Rows are points. Each copy is the shape, with its points in the same order, turned, moved and blurred by noise. Some copies are also mirrored. Which?

Shape:
[[ -4   1]
 [-29 -37]
 [-22  19]
 [ 15  10]
 [ 30  -5]
 [  0  60]]
Copy 1:
[[  2  16]
 [ 52  24]
 [ -7  34]
 [-14   4]
 [ -6 -17]
 [-53  34]]
Copy 1 is: mirrored
Copy 2:
[[-10   5]
 [-14 -40]
 [-28  17]
 [  6  23]
 [ 28   7]
 [-23  58]]
Copy 2 is: only turned
Copy 3, 6 rows:
[[  0 -10]
 [-34 -41]
 [ 20 -25]
 [  5   9]
 [-11  22]
 [ 60   1]]
Copy 3 is: mirrored

Shape (9 x 3):
[[ 22  16  16]
 [ 19  -2  -4]
 [-22 -32  10]
 [ 25  12  30]
 [-11 -24  -2]
 [ 21 -15 -27]
 [ 28  20 -35]
 [ -9 -45  48]
 [-33  -5  43]]
Copy 1:
[[-27   9  12]
 [-17  -9  -8]
 [ 21 -36   9]
 [-36   0  22]
 [ 11 -26  -4]
 [-11 -13 -34]
 [-20  24 -39]
 [ -3 -57  38]
 [ 19 -19  48]]
Copy 1 is: mirrored
Copy 2, 9 rows:
[[ 12   7  46]
 [ 12 -18  26]
 [-29 -25  11]
 [ -2   7  60]
 [-18 -23   9]
 [ 27 -36  11]
 [ 52  -7  14]
 [-56 -32  44]
 [-57  16  23]]
Copy 2 is: only turned
Copy 3 (9 x 3):
[[ 29   5  19]
 [ 22  -1  -4]
 [-27 -25   7]
 [ 35  -9  27]
 [-16 -15  -3]
 [ 13  -3 -30]
 [ 31  31 -23]
 [-15 -54  30]
 [-23 -15  50]]
Copy 3 is: only turned
Copy 4, 9 rows:
[[ 22  10  16]
 [  4 -23  10]
 [-44  -8  20]
 [ 23   6  29]
 [-33 -11  15]
 [ -2 -37  -9]
 [ 29 -25 -26]
 [-38  -8  63]
 [-37  30  37]]
Copy 4 is: only turned

Shape (9 x 6):
[[-36  11  35  10  -1  37]
 [ 19  -4  -6  49 -47   9]
 [ 57  -8 -38  21 -13  34]
 [ -6  17  30  16  16 -22]
 [ 20  35 -46  23   8   8]
 [-36  -7  18   0   3   5]
 [-37 -14  19  25   5  11]
 [  6  -1 -12 -37 -20  36]
 [-16  -5  25  36 -22 -33]]
Copy 1, 9 rows:
[[-50  15  47  25   4  29]
 [ 20  30  -1  32 -32  46]
 [ 34  21 -26  -8  14  63]
 [ -1  -5  41  24   5 -11]
 [ 14  30 -29  22  37  12]
 [-43 -12  24  23  -6  10]
 [-34 -14  28  43  -4  26]
 [-35  15 -12 -31   0  35]
 [  3  -6  29  46 -37   2]]
Copy 1 is: only turned
Copy 2 (9 x 6):
[[ -1  40  26 -10  -5  25]
 [ 12 -17  46  59 -37   0]
 [  0 -75  49  29 -14  27]
 [  2   7  10   1   3 -36]
 [-52 -55  38  22 -15  -4]
 [  4  21 -13   0  -2  12]
 [  2  16  10  16   9  10]
 [ -7 -26   9 -11 -39  46]
 [ 13  14   0  38 -18 -34]]
Copy 2 is: mirrored

Shape:
[[ 19  32 -18 -35 -25  -6  20   4  -9]
 [  7  24   8  43  10 -10  15  26   8]
 [ 14 -69 -15  41  -4  39  -4  19  23]
 [  0  40   1 -10 -42  43 -10 -36 -20]
 [  6 -14  -3  28 -42   2  26  24  18]
 [ 15  26 -26  21 -20 -27   1  25 -27]
 [  2 -11  -2 -29 -23 -24 -28   9 -26]
 [-51 -33 -33 -34 -14  21  12  24 -24]
 [-16  39  -4 -22  -8  14 -14  16  31]
 [-22  -6  89 -34  22 -10  19   6   2]
 [-50  -4 -35 -33   6 -22   2   5   4]
 [ 11  38 -12   9 -48  32  21  13 -19]]
Copy 1:
[[ 33  38 -39 -12  11 -13  15  26   2]
 [-17  26   4  24 -24  -1  16 -11 -10]
 [ -6 -80 -16  21 -28  -4  13  -9  22]
 [ 37  24 -59   1   8   7 -55   3  11]
 [ -4  -7  -1  18 -26 -26   2  26  24]
 [ 10  32 -23  -6 -34 -40  12   0 -24]
 [ 27   4 -18 -61  -6 -23   0  -2  -1]
 [  3 -43 -21 -29  31 -18 -10  49 -34]
 [-24  27 -41 -17  24  12   0   7  14]
 [ 21  16  58 -37  22  59  -7   5  12]
 [-10  -4 -11 -33  55 -32   9  12 -23]
 [ 18  27 -48  21 -24  -7 -21  37  -1]]
Copy 1 is: mirrored
Copy 2 (12 x 9):
[[ 40  33 -21  -4 -25  -1  38 -10  -3]
 [ 25  10  33  61 -18   5  24  20  -7]
 [ 46 -49  -1  27  20  30 -20  55  25]
 [ 25  31 -20   6 -21  43 -20 -49   0]
 [ 60 -29   9  31 -30   5  16  10  18]
 [ 26   6 -30  56 -25  -7  40   2 -17]
 [ 11   0 -42  -2 -28 -28  -1   6 -22]
 [ -6 -35 -30 -34 -35  31  26  25   8]
 [  9  44   1   7 -44   9   1  16  26]
 [ 11  10  67 -32 -38 -18 -15  20 -51]
 [-26  -5 -12 -19 -28 -10  38  14  24]
 [ 52  15 -20  28 -38  45  20 -20  -2]]
Copy 2 is: only turned
Copy 3:
[[ 14 -29  20 -45 -10  -2 -35  26  -2]
 [ -3  -1  11  35   0 -25 -43  -9   5]
 [ -3 -30 -48  58 -65  13 -10   6   7]
 [-12   4  17 -47 -20  57 -30 -10 -15]
 [  0 -34  20  22 -51 -18 -33  -4   1]
 [  8 -11   5  -2   0 -35 -37   8 -42]
 [  7   6  -6 -35 -35 -17  14  26 -16]
 [-43 -37   2  -3 -28   7  20  60 -14]
 [-27  13   3 -26 -25  -6 -44  28  28]
 [  9  27  52   5  -6  -5  36  16  69]
 [-55 -24  -7 -31 -10 -33   8  30   7]
 [  1 -19  32  -9 -23  30 -58  11 -26]]
Copy 3 is: mirrored
Copy 4, 12 rows:
[[ -1  24  -4 -46  15  -7   7 -10 -20]
 [ 32 -14 -24  13   4 -15  32  22   3]
 [ 13 -86 -13 -14 -49  22  -9  23 -17]
 [  7  37  -8 -15  -2  64   4 -11 -28]
 [ 14 -24  -2 -24 -43  -3  35   8  -4]
 [ 26  12 -27  -8  -9 -30  19   3 -45]
 [ -1  15  14  -6 -17 -21 -36   1 -36]
 [-73 -18 -23  -9 -35  -3  -9  -1 -28]
 [ -7  29 -23 -20   0  12  -8  33  18]
 [-27  -3  65  38  19  -8  -3   7  33]
 [-47   7 -38  -5 -15 -28 -27 -14   6]
 [  6  19 -17 -29  -9  31  45   8 -38]]
Copy 4 is: only turned

Shape:
[[ -5  37  35   0  -7  -3   8  50 -14  22 -42 -29]
 [ 18  28  -8 -26 -26  21 -18  30  48   7   2 -25]
 [  6  14   3 -18  23  -9  57 -10   6 -30  28   6]
 [ 66 -24  19 -23  30 -30 -15 -14 -20 -22   8 -27]
 [ -1  26 -15  -9 -21  25   0 -21  14 -24 -21  19]
 [ 21 -39   4  36   1  42  -9   3 -16   1  35  -2]
 [-16   4 -25 -25  -4  33 -23 -24  49 -27  12  10]
 [  8   4 -27   1  31 -22   5 -18 -34 -21  29 -16]
 [ -3 -16 -14 -31 -12  36  38  17  24  13  -9   9]
 [ 43  45  23 -35   4  43  11 -15  17 -11 -39 -39]
 [  8 -27  42 -35 -44  14  55  29 -10 -14  31  16]
 [-16  18  43  31  38 -18  -1 -16 -33  42  21  -9]
 [ 18  27  -9 -34   9 -10 -28  28  29  26 -31  -8]
 [  1 -30  -8  34  -7 -23  33 -34  -1  44  14 -26]
 [ 65  32 -28   1 -47  40  18   6 -16  32 -32  29]
 [-15  17  11  22  33 -32  24  42  16 -41  12  29]]
Copy 1, 16 rows:
[[-21  66  36 -35 -19  -5  -9  13 -32  22 -17 -25]
 [ 32  45   3 -39 -29  -4  16  35  22  -8  16  -4]
 [-26  17  14   8  37   9  30  10 -18 -53  32  -2]
 [ 33 -27  13 -13  -6   0  -5  -3 -69 -41   6  21]
 [-18  32   9  -9 -10   0   9  -8  40 -27   0  32]
 [ 26   0 -12  44  -3  47   8  -3  -7  22   4  10]
 [ 11   3  -8 -26   8  11   4   8  62 -21  29  29]
 [ -4   2 -34   1  27   9  -5 -28 -38 -39  15  -4]
 [-23  19   2  -8   3   8  49  45  20   5  -4  13]
 [ 16  59  42 -55 -16  28  24   9 -12 -34  -9  43]
 [-44  10  26  35 -31  15  38  53 -23   1  48   9]
 [ -3  23  29   0  36   2   4 -56 -45  33  24 -22]
 [ 23  32  13 -52  -4 -42   3  22   1   1 -13   0]
 [ -8 -20   2  -2   1  22  55 -40 -15   7  -6 -42]
 [  5  65   1  23 -48 -22  55  -3   5  -9 -47  40]
 [-21  24  27  27  42 -14 -30  25   1 -36  15 -39]]
Copy 1 is: only turned
Copy 2, 16 rows:
[[ 28   8   7  35  20 -30  25  11 -26  35 -43  -4]
 [ 24  42 -15  34 -11  -1 -19  21  -4  20  16 -42]
 [ 22  18  17 -14  31  12  19  -3  -3 -52  34  14]
 [ 36 -21 -22  10   5  15 -30 -35 -62 -52  -4  -5]
 [ -2  56  14  13 -22   8 -12  -9  11  -8   2  18]
 [  6 -32 -19  38  16  45 -25 -35  17   8  22  19]
 [-10  37  11   8 -28  20 -43  11  34 -25  21 -16]
 [-27  -6 -13  -5  28  20  -9  -9 -37 -44  15  18]
 [ 38  24 -21 -12  -3   0   6   5  46   5  11   6]
 [ 37  67   4  14  10  21  -1 -34 -20   0 -32 -40]
 [ 71 -17  14  -8 -19  18  40  -7   5  10  45  21]
 [-16 -37  30  11  63 -31 -10 -40 -19   4  -2   6]
 [ 25  36 -19  14   2 -37 -40  24 -17   6 -19 -19]
 [-19 -27 -35  12  19 -37  18 -55  15 -19  23   3]
 [ 31  74 -45  18  -1  -3  -9 -39 -13  48  14  46]
 [ 20  -2  35  43  33 -13   0  45  -4 -48  16  39]]
Copy 2 is: only turned
